Rows are points. Each copy is the shape, with its points in the same order, turned, moved and blurred by noise. Is it also mirrored, or only turned?

Shape (7 x 2)
[[ -4.9 -20.3]
 [-15.3  17.9]
 [ 17.9   2.2]
 [ -0.8 -29.0]
 [ -8.4  -6.0]
 [ 19.7  -8.5]
 [-19.4 -12.7]]
Copy 1 (7 x 2)
[[ -3.5 -19.3]
 [ -1.5  20.1]
 [ 24.2  -5.4]
 [ -2.0 -29.1]
 [ -1.5  -2.7]
 [ 23.7 -15.0]
 [-15.1  -6.2]]
Copy 1 is: only turned
Copy 2 (7 x 2)
[[  9.9 -15.7]
 [-25.1   1.8]
 [ 12.0  13.7]
 [ 17.2 -21.6]
 [ -3.1  -7.6]
 [ 21.7   8.1]
 [ -4.6 -21.8]]
Copy 2 is: only turned
Copy 3 (7 x 2)
[[  3.6 -27.6]
 [ -8.1   9.1]
 [ 26.4  -5.7]
 [  8.5 -37.6]
 [  0.7 -14.7]
 [ 28.5 -16.0]
 [-10.1 -21.3]]
Copy 3 is: only turned
Copy 4 (7 x 2)
[[ 13.5 -21.3]
 [-24.5   2.7]
 [  9.4  16.1]
 [ 19.1 -18.2]
 [  0.5 -11.2]
 [ 18.4   8.0]
 [ -0.6 -23.4]]
Copy 4 is: only turned

Shape (9 x 4)
[[ 13.4   1.6  -9.2 -14.9]
 [  2.9 -18.3  16.7   7.8]
 [-12.0  35.4  -9.3  23.2]
 [  8.4   6.4 -22.2  -8.6]
 [ -2.5 -21.0   6.8  14.6]
 [ 12.3  11.7  -6.9 -12.5]
 [ 22.8   8.9 -10.9  -6.1]
 [-20.5   7.1  15.4  16.9]
 [  6.2 -25.6  23.8  18.2]]
Copy 1 (9 x 4)
[[  4.7   1.7  -9.9 -23.1]
 [  3.3   1.7  23.3   1.0]
 [  3.3   9.1 -35.3  28.8]
 [  2.0  -6.4 -22.4 -16.7]
 [ -0.3 -11.4  17.4   7.3]
 [  8.3   9.3 -19.4 -18.3]
 [ 18.8   2.0 -18.2 -17.4]
 [ -8.4  11.8   3.2  24.8]
 [ 10.6  -1.6  33.4   5.6]]
Copy 1 is: only turned
Copy 2 (9 x 4)
[[ 13.0   4.6 -13.7 -20.4]
 [-27.0  -6.2 -14.0  -9.1]
 [ 18.3  29.5  -9.9  26.2]
 [ 24.5   4.8 -17.1 -11.1]
 [-21.1  -9.6 -17.7   3.7]
 [ 12.1  15.9 -11.9 -17.0]
 [ 14.3  15.1 -26.8 -19.5]
 [-14.3  10.2   2.0  20.8]
 [-37.2  -5.0 -24.4  -4.6]]
Copy 2 is: mirrored

Shape (11 x 6)
[[-10.2  11.6  19.1  10.6 -19.0  12.6]
 [ -3.9  30.9  15.2 -17.8   6.3  15.8]
 [  5.9  -1.4  19.3  30.6 -13.9 -19.0]
 [-20.4   7.9  14.7  24.3   6.7 -20.1]
 [-13.3   6.0 -21.9  21.6   3.9 -12.1]
 [ 19.5   4.2  -7.8  -4.4  12.9   4.8]
 [ -7.1 -11.4 -21.0   3.7 -11.7  18.6]
 [ 19.8  16.9  -8.9  26.2 -23.5 -11.9]
 [-13.4  -5.5   4.5 -20.9  10.3 -27.4]
 [-21.2  -6.5   9.6 -16.0  30.3   2.4]
 [ 13.7  25.7   1.7 -19.2 -11.8   6.6]]
Copy 1 (11 x 6)
[[-20.2  -4.6   8.3  -9.9 -24.2  13.5]
 [ -1.4 -23.6   5.0 -28.0   1.2  23.7]
 [  0.2  15.4  10.6  -2.5 -40.1  -4.4]
 [  0.1  15.4  29.4  -8.3 -19.6  -4.6]
 [ -6.9  21.1   6.1   2.0   9.8 -16.8]
 [ 20.2  -6.4 -16.5   1.1   4.2   5.2]
 [-27.6  -4.0 -12.5  15.9   6.7  -1.7]
 [ -2.7  23.1 -23.3 -15.9 -21.0  -3.2]
 [ 13.1 -27.0  16.1  -8.2  -3.1 -26.2]
 [ 16.5 -27.4  29.4   6.8  11.4  -1.7]
 [ -2.0 -20.7 -18.4 -28.4  -1.3   9.3]]
Copy 1 is: only turned
Copy 2 (11 x 6)
[[-17.3 -18.5   7.1   2.5 -24.7   1.2]
 [  1.5 -24.7  24.7  22.0  -1.9  11.5]
 [-34.5  16.5   7.9  -0.5 -17.7  -9.4]
 [-26.7   2.3  -0.2  17.0   0.9 -21.2]
 [  0.6  12.7 -15.5   5.9   6.8  -7.7]
 [  4.1   1.4  19.7  -7.4  13.4  18.4]
 [ 12.6  -8.8  -9.6 -26.6  -2.5  -0.1]
 [ -9.8  28.1  -2.2  -2.8 -21.8  15.9]
 [  9.9   3.2  29.2  11.8   9.9 -32.3]
 [ -0.4 -27.2  23.1   5.5  28.7 -21.8]
 [ 16.1  -6.6  26.5  10.2 -14.4  21.7]]
Copy 2 is: mirrored

Shape (15 x 9)
[[  2.3  -1.3   3.4  29.9  -0.1 -10.9 -11.6 -10.1 -27.9]
 [-33.9 -26.8  -7.7  -2.6   9.6 -13.3  -9.2   6.1   4.8]
 [ -8.4 -10.4   6.0  10.1 -24.6   7.4  37.9   9.5   8.8]
 [ 10.6  10.8  10.4  -7.4  16.8 -24.7 -14.5 -15.2   3.1]
 [-15.1 -35.7 -11.4   4.4  10.1 -15.7  -6.5   0.3  -5.8]
 [ -4.1 -13.0   7.7 -12.7 -11.1   4.5 -22.4   9.5  37.3]
 [ -8.9  16.8  -5.7  -6.5  -5.2 -22.0 -18.7  16.2  17.8]
 [ -1.3   6.3  -5.0  -1.8 -19.0 -16.0  -2.2 -11.2  -1.5]
 [ -6.8 -16.1  -6.0  -7.0  -4.2 -21.5  12.6  16.3 -15.1]
 [-33.2  -0.5   0.4 -12.1 -22.1  -5.6   7.9   6.0 -19.2]
 [-14.0  10.6  -5.6  -0.3  33.9 -10.0  14.4  -5.9 -21.1]
 [ -7.1   3.1  17.6  31.9 -28.4  -5.0  27.8 -10.7  -1.0]
 [ -6.9 -22.8  22.9   8.7 -21.1  14.8  -0.5  10.8  -0.3]
 [  3.7  -2.1  16.6   7.7  -1.4 -21.0  11.2  -4.2   3.1]
 [-24.6  16.4 -32.3 -12.4 -15.1 -20.6  34.6  14.1   8.8]]
Copy 1 (15 x 9)
[[-14.0  11.1  -9.3  36.1  18.7  -5.5  13.5 -12.3  -5.3]
 [-21.2  -6.7 -18.6 -10.2 -12.1   4.0  -0.2  -2.9 -32.1]
 [  6.2  29.3 -13.0  -6.5 -29.4  15.3   4.4 -13.7  17.4]
 [ -4.0 -16.5   3.3  -1.3  25.6 -21.3  -6.9 -22.2  -0.2]
 [-16.2  -2.3 -24.7  -3.9   1.0   5.1  15.7 -14.0 -30.2]
 [ 19.8 -30.6 -13.4 -10.6  -7.6  16.7 -13.5  -0.1  -5.2]
 [ -5.1 -22.4 -22.1  -0.6  -1.8 -18.2 -19.2   4.0   6.6]
 [ -2.9  10.1 -20.4   2.4  15.9  -2.0 -14.1  -7.5   8.2]
 [ -3.2  16.3 -31.0  -5.2  -8.9 -17.5   5.8 -17.1 -12.5]
 [ -4.0  30.5 -19.6   1.6 -11.3  -7.2 -20.6   5.1 -16.5]
 [-26.0  15.9   9.6  -6.7   6.0 -31.5  15.7  -4.8  -9.7]
 [-10.0  30.8  -4.3  21.0 -11.1  17.6  -6.1 -22.9  24.4]
 [ 20.6  11.0  -7.9  17.8 -18.9  19.4   1.9 -11.0 -10.8]
 [ -4.6   4.3  -4.7   3.3   0.2  -5.4  -2.4 -30.6   7.8]
 [-22.7  23.8 -34.8 -30.7 -17.3 -18.3 -11.5   8.6  20.0]]
Copy 1 is: only turned
Copy 2 (15 x 9)
[[  0.3 -26.0  23.0  -0.8  21.6  -9.0  -9.5  -2.0   5.7]
 [-17.3 -20.8 -29.3  -8.2  14.1  28.8 -11.6  -1.5  -5.1]
 [-37.6   5.2 -13.1  11.0 -16.9  -9.8  13.3 -12.0   8.5]
 [ 19.1  -3.2  -3.0 -10.1  10.3   2.0  -9.6  35.5   2.8]
 [-12.2 -26.2 -19.5 -17.0  23.4  18.2   0.3  -3.6   5.6]
 [  5.4  -4.9 -43.1  13.7 -11.8  15.6 -16.5   9.5  26.5]
 [  8.5  -8.7 -29.5  24.8   8.6   2.7 -10.1  23.0 -10.1]
 [ -6.3   4.3 -13.3   5.7  16.9 -14.5 -11.7  11.5   3.7]
 [-21.4  -3.8 -11.8   4.5  25.5  11.6  17.6   4.6   0.4]
 [-31.2  12.8  -7.7  16.4  22.5  11.9 -14.3  -6.6  -6.5]
 [  3.5   0.5  11.2 -17.1  11.6  13.8   6.7   3.5 -30.3]
 [-36.8  -5.7  11.1   8.0 -13.4 -27.5  -5.5   0.2   7.2]
 [-22.6  -8.6  -3.6  16.5  -6.6  12.6  -6.7  -9.7  32.4]
 [-13.4  -5.6   0.0  -2.7  -0.7  -3.8   3.1  22.0   7.8]
 [-24.6  16.2 -37.3  13.8  11.6 -12.9  13.2  -0.4 -35.8]]
Copy 2 is: mirrored
Copy 3 (15 x 9)
[[ 13.6  -2.2   6.5  -5.6  27.0  16.8  14.8 -18.5 -26.9]
 [-20.5  -6.6  27.3  13.9  15.4   6.8  19.3  23.0 -19.4]
 [ 18.9  -4.6  21.0   8.1 -35.0  -7.5  16.8   2.7 -11.3]
 [ 18.4   3.7  18.6   1.2  37.7  20.2   3.7   4.9  18.4]
 [ -8.8 -12.8  20.3 -10.2  18.1  10.3  12.9  24.8 -26.3]
 [-20.4  -7.6  27.1  -3.8 -12.1  28.6  -5.1  13.3  21.3]
 [ -8.5  11.4  30.5  19.0  14.6  14.3 -15.2   1.3   6.9]
 [ 14.7 -15.0  22.6  10.9  12.9   3.0  -4.7  -9.6  -1.2]
 [  7.5   0.3  10.8   9.6   7.0  -4.2  -1.6  23.3 -24.0]
 [ -1.0 -16.6   6.8  36.0   0.8 -12.9   5.2   1.1 -14.9]
 [ 11.5  16.9  11.3   8.2  34.6 -15.2  33.0   8.2  -4.4]
 [ 38.1  -6.8  25.5  14.7 -20.6  11.6  22.1 -20.7 -17.3]
 [ -0.4  -9.2  -0.6   3.0 -24.6  22.9  16.1   2.1 -15.0]
 [ 28.5   4.1  20.1   7.1   6.3  17.4  13.2   6.0  -5.8]
 [  6.7   7.6  45.4  28.4  -5.5 -35.6  -7.6   9.2  -6.7]]
Copy 3 is: mirrored
